Each row of a before or after table is a point. The points were changed in one or more steps. Then noise was added and the rows were shuffled. The steps act on columns, c1 being the first. Name the steps. A step turns or swaps two columns, mirrors them in a line or flattens them onto one, adds a multiple of one to another, or multiplies or shifts one. Angles are multiples of 10 degrees, from the lower column toward the higher: turns from -170 to 170, lines from 10 to 170 but not 90. Use the fewest steps. Two steps may share a column if one is a turn and the other turns, adds or multiplies; they go together, in the order done. Otherwise the lowest column goes first.

Before (10 x 2):
[[-40 -15]
 [-41 -12]
 [ -6  -2]
 [ 14 -35]
 [-30 -37]
 [-34   7]
 [-25   5]
 [-28 -25]
 [  1  35]
 [-21  95]]
After (10 x 2):
[[-16 -43]
 [ -3  -6]
 [-13 -32]
 [ 14  33]
 [-11 -24]
 [ -1  -3]
 [ -9 -30]
 [ 26  77]
 [ -6 -23]
 [ -2  -7]]
Steps: flatten c1 and c2 onto the line at 70 degrees

Before (10 x 3):
[[ 12 -40 -10]
 [-49  31 -47]
 [-36 -42  24]
 [-14 -38  42]
 [-17  64  12]
 [-86   2 -26]
 [ 22  -3 -45]
 [ 13  22  49]
 [ 47  50 -91]
 [ 25   8 -41]]
After (10 x 3):
[[ 25  22  36]
 [-87  13  22]
 [-35 -46  -6]
 [ 49  77  66]
 [-15 -50 -24]
 [ 22  12  42]
 [ 12   4 -52]
 [-48  47  33]
 [ 13 -30  23]
 [-18  55 -33]]
Steps: mirror c2 and c3 in the line at 170 degrees

Before (13 x 6):
[[ 15  27  10 -60  14  -8]
 [ 23 -23 -32  28  -8  22]
 [ 20  46  23 -83   9 -30]
 [-19  -5  14 -23 -43  22]
 [-22  17 -38 -22 -18 -18]
 [-10  -8 -30 -27 -43   2]
 [-33  -8  -8  38 -25  -4]
 [-21  13   5 -40 -23  36]
 [-22  -5  -8  -9 -39  32]
 [-14   3   9 -27  38 -26]
 [ 26 -34   3 -26  -4  10]
 [ 29 -46 -13 -22 -42  29]
 [-16 -25 -16   2  18   6]]
After (13 x 6):
[[ -7 -37 -25  12  -8 -33]
 [-17  -5 -41 -51 -13  38]
 [ -1   6  -3 -42   3  28]
 [ 13  66  14  -9  10  11]
 [-11 -13  17 -20 -16 -13]
 [-37   5 -38 -10  -8 -10]
 [ 34  95  10   0  24   9]
 [  9  27 -18   3 -38 -27]
 [ 20  26  38 -11   8 -23]
 [-13 -35  -8  -7 -33  29]
 [-27  17 -44 -16  14 -10]
 [ -6  20 -43 -20 -29  -9]
 [-41  42 -23  -9   5  -7]]
Steps: turn c1 and c6 by 70 degrees; turn c2 and c4 by 60 degrees; swap c3 and c5

Before (10 x 8):
[[ 42 -21 -26  40  25  14 -18  62]
 [  8   8  16  -7  23  12 -41  24]
 [ -4 -19 -33   0 -19  14 -72   6]
 [-59  -6  -4  30 -30  -2   0  39]
 [ 78 -45  44   7   1 -88  30  29]
 [ 16 -94  42 -10  -4 -43  95 -15]
 [ -7  21   1  33 -54 -16  57  -5]
 [ 18 -21  78  11 -62 -14  23 -81]
 [-16 -20  47  87 -54  -5  46  -8]
 [ 71 -24  27 -37 -33 -20   1  76]]
After (10 x 8):
[[-11  49  -7  29 -58 -32   2  40]
 [ -4   2  47  89 -48 -26  48  -8]
 [ 82 -89  45   7 -17 -28  29  32]
 [-21  -7 -34  -3 -25 -11 -73   4]
 [ 13 -63  44 -10   8 -82  96 -14]
 [ 19  18   2  38 -49  11  57  -6]
 [-12 -49 -25  38 -19   9 -19  63]
 [ 10 -25  79  16  -3 -12  22 -80]
 [-10  -2  20  -5   6  13 -44  26]
 [ 24 -76  26 -33 -83   4  -2  77]]
Steps: turn c1 and c2 by -60 degrees; turn c1 and c6 by 70 degrees; add -0.7 times c8 to c5

Before (13 x 11):
[[ 22 -27   3  10  -5 -37 -14 -17  15  11  25]
 [ -8 -37 -30 -15 -12   5  31 -27 -24 -19  27]
 [  0   3  35  -4  29 -10   5  24 -13 -21 -26]
 [  3  -3 -12 -24 -32 -14  -1  -7  10  33  33]
 [-33 -27 -41  24   6   8  27   4  11 -29  14]
 [-23   5  15 -25  29 -62 -33  36 -35  -7  -9]
 [-17   4  11  31  11 -28  40  26 -44 -20 -44]
 [ 24 -37 -24 -31 -19 -31 -13  -8  30  20   2]
 [  7 -19  26 -32 -33 -53 -19  18  13 -10  16]
 [-11  22 -17  14  14 -19  25 -10 -14 -41 -16]
 [ 20  15  -6  24   6 -15  12  29 -26 -32 -36]
 [  6 -25 -22  13 -30  -1 -40 -17  10   0   3]
 [ 28  -8  -1 -15  -5 -29   7  28 -17   1  27]]
After (13 x 11):
[[  6  20  18  95   8 -32 -60 -14 -18  -9  20]
 [  8  25   2  43   6 -20 -34  -7 -14  -3   0]
 [ 40 -42  -2  30  -4 -11  25   3   1   0 -16]
 [  8  24  35  -8  10  -4 -22   2   2 -23  21]
 [ 24  40  10  72   3   8 -27  -4 -10  -2  24]
 [ 41 -32 -28 -93 -13   1   9   9  15  19   4]
 [ 49 -21  20 -99  -9 -28  26   8  16  -9  -5]
 [ 38 -33  -4 -42   0   4   7   1  -2   1 -29]
 [-10 -76 -17 -46  -6  -4 -11 -17 -31   9 -37]
 [  1  -9 -17  41 -12   2  33   1  -1  10  21]
 [-24 -51 -21  76   4 -19 -16   8  12  11 -27]
 [ 31  31  16 -74  15 -58  26  -7  -8  -9  21]
 [ 12 -26 -24 -72  -7 -12  19   4   5  17 -28]]
Steps: turn c1 and c6 by 50 degrees; turn c7 and c11 by -150 degrees; add 1 times c11 to c2; flatten c3 and c10 onto the line at 150 degrees; multiply c4 by 3; multiply c5 by 0.4; flatten c8 and c9 onto the line at 60 degrees
